Rows are points. Each copy is the shape, with its points in the same order, stretched, turned, moved and blurred by noise. Say if it was mirrored as well.
In the rows, 128 means zero.

Shape, 8 rows:
[[142 156]
 [132 111]
 [148  98]
 [124 172]
 [181  94]
 [157  99]
 [ 95 147]
 [ 97 145]]
Copy 1 (8 x 2):
[[135 156]
 [128 102]
 [143  91]
 [117 168]
 [176  88]
 [152  93]
 [ 88 138]
 [ 91 139]]
Copy 1 is: only turned
Copy 2 (8 x 2):
[[138 166]
 [153 120]
 [174 112]
 [116 182]
 [210 124]
 [181 118]
 [ 94 139]
 [102 141]]
Copy 2 is: only turned
Copy 3:
[[143 154]
 [139 109]
 [145  97]
 [127 168]
 [185  87]
 [159  94]
 [ 93 149]
 [ 93 150]]
Copy 3 is: only turned
Copy 4 (8 x 2):
[[139 150]
 [123 102]
 [104 108]
 [166 160]
 [ 64 126]
 [ 89 105]
 [182 111]
 [173 112]]
Copy 4 is: mirrored

Shape:
[[150 137]
 [112 161]
 [108 161]
 [149  79]
 [126  76]]
Copy 1 (5 x 2):
[[145 146]
 [140 101]
 [135  98]
 [ 91 183]
 [ 72 165]]
Copy 1 is: mirrored
Copy 2 (5 x 2):
[[130  93]
 [ 90 125]
 [ 94 111]
 [181 124]
 [168 137]]
Copy 2 is: mirrored

Shape:
[[ 97 207 154]
 [127 143 139]
 [119 117 147]
 [151 153 151]
 [105 121 156]
 [111  78 174]
 [156 183 139]
 [132 100 103]
 [140 134 152]]
Copy 1 (9 x 3):
[[116 214 102]
 [140 154 120]
 [122 134 134]
 [149 170 133]
 [111 138 132]
 [108 109 160]
 [161 196 112]
 [157 109 105]
 [145 156 134]]
Copy 1 is: only turned
Copy 2:
[[139 208 101]
 [127 148 129]
 [106 136 138]
 [145 159 152]
 [ 94 146 135]
 [ 65 126 161]
 [169 171 137]
 [122  94 128]
 [125 146 151]]
Copy 2 is: only turned
Copy 3:
[[ 94 170 224]
 [128 140 166]
 [136 111 162]
 [153 154 176]
 [129 104 174]
 [158  64 160]
 [136 188 183]
 [122 121 118]
 [150 133 166]]
Copy 3 is: only turned

Shape, 9 rows:
[[131 111 159 117]
 [105 109 145  94]
 [136 106  93 133]
 [158 107 150 167]
 [140 116 118 129]
 [151 142 158 151]
 [151 110  41 135]
 [140 167 144 126]
 [ 26 110 137 144]]
Copy 1 (9 x 4):
[[148 135 155  92]
 [122 112 135  78]
 [144  92 139 152]
 [191 144 154 141]
 [141 113 146 137]
 [148 168 157 124]
 [124  68 132 205]
 [118 167 144 123]
 [138 124  50  87]]
Copy 1 is: mirrored
Copy 2:
[[152 107 146 119]
 [120  93 140 106]
 [127 118  92 143]
 [165 122 134 161]
 [137 128 113 130]
 [167 141 160 142]
 [121 133  40 153]
 [147 166 158 113]
 [ 54  73 159 162]]
Copy 2 is: only turned
Copy 3, 9 rows:
[[110 129 166 113]
 [ 97 101 155  99]
 [142  98 114 136]
 [142 144 159 165]
 [134 119 130 135]
 [120 162 145 142]
 [169  86  74 144]
 [103 163 116 122]
 [ 40  65 150 164]]
Copy 3 is: only turned
Copy 4, 9 rows:
[[108 112 140 145]
 [ 86 103 127 124]
 [160  95 113 110]
 [163 109 163 156]
 [143 103 121 134]
 [148 144 152 166]
 [197  78  68 100]
 [133 163 115 154]
 [ 82 134 164  35]]
Copy 4 is: mirrored

Shape (8 x 4):
[[120 153 125 152]
 [164 162 136 146]
 [133 121 154  85]
 [163 105 100 112]
 [146 106  53 190]
 [117 125  89  71]
 [141 127 184 136]
 [152  95 108 145]]
Copy 1:
[[140 110 114 108]
 [162 115 159 117]
 [ 88 146 145 136]
 [146 156 133 168]
 [204 110  80 169]
 [107 182  96 144]
 [103  92 161 128]
 [148 126 126 172]]
Copy 1 is: mirrored
Copy 2 (8 x 4):
[[102 136 152 125]
 [119 120 182  98]
 [183 134 137 144]
 [173 106 117  96]
 [ 82  78 107  75]
 [182 174  99 118]
 [144  99 175 153]
 [142  78 120 112]]
Copy 2 is: mirrored
Copy 3:
[[140 122 135 151]
 [135 156 135 131]
 [118 108 129  83]
 [103 130  76 124]
 [106 131  63 214]
 [150  96  70 100]
 [103 129 171 105]
 [ 91 131  94 142]]
Copy 3 is: mirrored

Shape, 9 rows:
[[ 88 134  86 128  89 118]
 [204 124  78  81  95 155]
 [140 133 189 112 124 156]
 [136 133  95 155  84 146]
 [158 138  99 148 161  96]
 [ 94 140  75 143 142 155]
 [124 121 121 146 122 141]
 [ 88  98 104 151 161 126]
 [ 91 139 194 135 107 154]]
Copy 1:
[[ 99 161 104  83  80 138]
 [189 155  97  82 176  83]
 [152 123 168 144 177 162]
 [163 139 114  96  84 129]
 [128 119  90 164 112 108]
 [125 165  71 125  83 171]
 [143 128 115 123 108 154]
 [101 117  78 128  98 180]
 [126 131 178 136 133 187]]
Copy 1 is: only turned
Copy 2, 9 rows:
[[147 151 108 133  73 136]
 [212 154 128  68 163 128]
 [101 125 175  79 154 161]
 [155 167 107 123 121 167]
 [134 187 149 162 153 114]
 [110 179  83 124 122 108]
 [121 151 127 129 138 146]
 [ 92 142 111 168 134 109]
 [ 78 122 158  96 115 178]]
Copy 2 is: only turned

Shape, 14 rows:
[[128 129 127 149 103 132 145 169]
 [134  97 109 141 142 123 140 168]
 [ 90 109 147 132 131 138 109  84]
 [118 116 124 154 139 138 139 138]
 [120 118 154 140 138  23 142 163]
 [249  73 116 133 136 124 107 140]
 [ 91 132 148 138 117 136 134 151]
 [156 122 107 143 143 127 142 143]
 [113 139 133 136 151 110 114 176]
 [ 96 138 125  98 150 140 151  92]
 [ 99  98 150  97 139 114 152 173]
 [105  93 131 129  57 112  75 154]
 [100 116 119 140 141 128 157 155]
 [120 124  80 137 140 129 153 111]]
Copy 1:
[[129 101 140 152 101 170 123 139]
 [155  88 143 125 130 169 112 159]
 [130 116 159 135 142  88 103 116]
 [142 101 148 149 138 149 112 140]
 [218 119 116 140  90 110 187 161]
 [213  94  87  63 131 182  83  95]
 [123 120 163 160 107 138 117 144]
 [153 104 120 126 137 169 121 137]
 [154 125 132 153 112 143 112 177]
 [109 149 161 114 154 117 132 130]
 [153 133 184 114 109 143 127 167]
 [113  70 127 128  60 109  96 132]
 [134 103 162 144 134 156 130 158]
 [112  92 128 124 158 148 139 139]]
Copy 1 is: only turned
Copy 2, 14 rows:
[[144 137 150 138  98 161 148 165]
 [116 114 150 131 124 139 147 176]
 [105 106 142 144 118 148 129  78]
 [119 116 143 133 115 151 158 141]
 [137 160 144 165  95  59 104 142]
 [174 133 211 142 191 117 119 158]
 [129 124 124 157  97 159 149 133]
 [139 134 158 118 139 138 166 155]
 [125 144 114 151 128 122 138 157]
 [122  96 127 106 116 145 160  94]
 [136  94 106 157 103 123 112 159]
 [126 152 140 145 100 186  71 139]
 [116 108 126 129  94 141 160 149]
 [105 108 161  79 105 149 173 131]]
Copy 2 is: mirrored
Copy 3:
[[136 136 116 162 110 104 109 159]
 [140 134 118 156 169 114 103 141]
 [ 79 143 155 115 124 148 172 114]
 [127 153 133 153 136 126 132 137]
 [ 97 161 111  91 184  48 120 178]
 [165  81 185 163 166  52  93  67]
 [104 146 133 139 118 128 129 173]
 [155 143 136 147 145 111 112 128]
 [113 163 142 130 157 118  83 169]
 [138 146 138  93 129 169 166 145]
 [126 113 121 126 178 118 124 194]
 [ 58  91 121 142 105 103  97 113]
 [135 151 107 143 152 134 129 166]
 [153 155 104 127 133 152 139 111]]
Copy 3 is: only turned

Shape (12 x 8):
[[ 99  58 115 133 150 134 116 144]
 [193 155 150 129 155 112  69  43]
 [107 162 157 135 144 145 137  85]
 [112 143 154 129 148 125  99 118]
 [ 97 165 163 128 147  89 111 133]
 [122 162 120 131 154 125 163 137]
 [118 157 152  30 138  74 151 146]
 [100 147 164 107  73 165 108 132]
 [109 111 164 133 156  83 118 145]
 [132 102 127 124 144  92 165  94]
 [110 139  84 133 139  98 159 113]
 [187 137 107  99  61 154 153 111]]
Copy 1:
[[ 80  84 106 126 129 129 130 154]
 [212 108 165 143 153 112  49 142]
 [140 160 147 128 134 110 104  93]
 [129 135 161 108 139  98 103 134]
 [132 138 175 116 151  77 132 142]
 [150 154 124 122 141 126 146 120]
 [171 112 152  62 185  91 182  97]
 [128 119 169  70  69  97 124  99]
 [121 117 171 112 163 103 142 151]
 [144 112 131 157 166 137 138 105]
 [153 134 102 153 137 106 146 106]
 [203  97 123 113  72 150 142  97]]
Copy 1 is: only turned
Copy 2 (12 x 8):
[[118  79 141 114 160 193 136 125]
 [204 157 163  94 129  87  59  53]
 [125 177 148  83 148 132 136  81]
 [135 152 139  77 154 139 106 113]
 [102 160 139  51 154 119 106 142]
 [117 143 139 107 159 100 163 134]
 [132 114  90  28 110 104 173 169]
 [118 174 105 108 101 191 117 133]
 [111 114 160  64 150 141 119 152]
 [119  89 154  96 126 110 152  85]
 [101 111 128 107 156  93 140 106]
 [151 125 114 176  68 120 137 110]]
Copy 2 is: only turned

Shape (15 x 9):
[[150  91  93 109 100  90 172 164 115]
 [148 103 186 107 100  83 175 124 125]
 [102 150 176  99 123  95 116 158 113]
 [147 142 130 137 113 105 122  78 174]
 [149 127 125 171 130 159 144  91 105]
 [117  62 176 149 133  85 126 142 104]
 [132  68 150 174 153  85 134 116 166]
 [130 131  99 106 135  97 177 115 168]
 [143 152 100 130 158 116 145 167 147]
 [141 132 134  95 115 167 131 113 140]
 [133 100 111 130 175 166 130 170 110]
 [ 88  75 132 150 172 150 167 100 164]
 [136  96 146 188 119 126 136 110 166]
 [125  72 134 117 109 153 163 164 114]
 [ 83 150 151 149 166 160 141  89 117]]
Copy 1:
[[132  60  63 153  83 124 114 160 124]
 [195  96  79 119 109 164 103 112 195]
 [195 166 131 123  52 112 143  92 152]
 [103 149 105 131 172  95  76  90 193]
 [116 124 100 146 222 136 167  94 130]
 [176  97 131 143 101 191  89  76 102]
 [113  93 149 157 146 158  42  60 139]
 [ 79  83  98 120 116  84 114 110 195]
 [123  92 151 155 122  53 135 122 136]
 [123 149 125  84 150 107 159 156 161]
 [113  85 175 115 126 105 174 135  74]
 [ 44  89 167 106 149 173 130  65 152]
 [ 95 131 141 176 175 158  81  95 142]
 [124  93 127 124 102 172 160 169 110]
 [107 159 146 112 156 140 199  43 149]]
Copy 1 is: only turned
Copy 2:
[[157 139 140 103 102  77 172 158  64]
 [172 148 152 126 112  32 132 163 137]
 [147 151 133 149  85  78 136 114 156]
 [123 122 105  93 144  98 112 156 145]
 [148 106 172 130 145 153 129 148 125]
 [131  84 186 140 111  55 144 112 128]
 [105  72 159 127 159  57 155 124 121]
 [122 166 114 109 146  95 159 149  98]
 [128 136 103 155 123 118 168 133  89]
 [174 152 107  81 139 142 137 132 126]
 [146 102 136 146 139 145 184  96  84]
 [ 98 118 176 111 198 138 189 100 127]
 [121  82 160 119 159 108 160 150 138]
 [174 124 157 109 128 120 198 124 101]
 [107 145 185 150 160 166 140 102 167]]
Copy 2 is: mirrored
Copy 3:
[[105 158 126 116  80  84 200 167 101]
 [ 86 106 169 178 131  83 146 141  94]
 [ 92 118 139 129 154 114 116 103  89]
 [154 124 163 164 130 113  91 136 160]
 [160 120 160 156 113 134 155  98 164]
 [107 161 153 171 160 126 161 121 100]
 [133 158 139 185 163 123 145 154 143]
 [109 123 131 118 107  99 151 175 150]
 [138 132  98 110 134 103 154 140 143]
 [164 106 159 117 129 132 131 130 122]
 [166 143 113  90 153 141 192 117 130]
 [135 128 137 142 145 173 174 168 158]
 [153 137 138 191 131 133 134 136 147]
 [131 135 126 124 108 137 195 145  88]
 [131 104 153 140 153 171 130  96 165]]
Copy 3 is: mirrored

Shape (16 x 11):
[[ 71 111  66 120 145 108 141  82 133  98 162]
 [175  73  89 149 121 104 128 118 168 143  90]
 [165  83  91 137 102 111 156 115 180 163 150]
 [132 149 181 121 111 167 137 128 130  95 108]
 [112 108  63 122 166 141 118  78 148 116 135]
 [155 149 127  90 151 162 141 167 144 102 132]
 [146  74  85 146 119  65 170 135 161 183  77]
 [144 115 175  92 161 138 137 158 125  98 136]
 [101 130 151  89 126 153 111 167 169 102 137]
 [175  78 114 166 137  87 173 120 160 182 128]
 [146 148 183  56 118 146 100 135 123 122 136]
 [ 99  77  51 129 132 133 111 111  94 126 148]
 [127 125 168 116 163 137  94 138 158 125 133]
 [122 162 132 101 151 154 127 136 137 153 126]
 [142 125 171  52 145 150 138 126 151 108 110]
 [149 181 161  84 140 118 100 147 136  80 137]]
Copy 1:
[[120 104  96 118 149  99 135 141  88  88 190]
 [160 144  92  93 102 105 138 168 174 127 105]
 [182 123  78 128  98 113 153 140 138  95 115]
 [103 110 181  94 127 140 154 100 124 124  94]
 [137 153 118 121 149  84 102 151 127  86 160]
 [126 133 166 150 131  98 175 142  92 103  94]
 [148 102  41 106 122  89 166 162 138 151  92]
 [128 102 171 109 138 116 152 152  87 101  78]
 [133 114 170 109 109  84 174 114  66 104 100]
 [186 104  73 128 129 117 139 156 154 124  89]
 [117 132 171  99 109 135 129 129  57 109  73]
 [111  99  97 130 109  86  99 173 123  94 164]
 [158 126 171 101 131  95 118 131  90 117  87]
 [127 132 146 149 143  89 133 118  77 123  92]
 [117 146 160  93 142 117 147 127  77  85  70]
 [126 131 184 106 123 134 167 141  57 138 109]]
Copy 1 is: mirrored
Copy 2:
[[138 144 137 101 138 109 118  68 189  91 115]
 [162  68 148  77  92 147 111 151 166 125 113]
 [163  74 139  93  56 126 114 151 185  90 134]
 [135 157 123 135 111 126 170 120 106 174 151]
 [143 116 118  78 145 127 105  78 156  92 127]
 [174 134  98 122 121  81 146 137  99 135 151]
 [182  60 157  90  81 134  80 182 226 143 102]
 [147 113 135 154 110  74 134 115  97 170 141]
 [145 128 163 145 157  86 149 127 105 151 184]
 [180  46 129 121  40 131  88 149 202 119 109]
 [130 171 149 140 108  98 107 142  69 149 167]
 [ 85 106 108  81 153 114 112 109 174 101 118]
 [148  98 156 160 135 116 106 107  98 145 160]
 [161 144 108 136 130 114  93 135 125 133 161]
 [163 150 156 116  97  86 123 111  76 172 170]
 [171 179 150 151 138 106 129 137  74 127 127]]
Copy 2 is: only turned
Copy 3, 16 rows:
[[133 147 123  94  75 113 160  81 128 112 113]
 [177 122 170 173 202 116 173 129 107 161  85]
 [205 127 168 148 157 105 132 123 121 170 112]
 [100 152 128 172 134 168  99 114 158 115 157]
 [152 150 135 113 107 153 177 113  91 140  98]
 [110  80 132 158 106 166  91 134 149 145 102]
 [168 137 203 162 176  68 155 103 102 172  50]
 [118 113 135 126 139 161  50 127 165 100 102]
 [113 114  88 167 129 162  78  94 182 130  86]
 [196 156 215 122 182  90 118 131 100 170 107]
 [128 136 112 168 106 149  61 157 159  98  96]
 [154 109 113 130 118 124 165 111  66 104 131]
 [137 161 130 120 154 169  74 131 148 125  89]
 [127 148 135 150  90 147  88 128 113 155  90]
 [133 129 143 172 106 162  76 124 175 108  69]
 [ 90 135 107 140 109 147  86 152 184 131  95]]
Copy 3 is: only turned
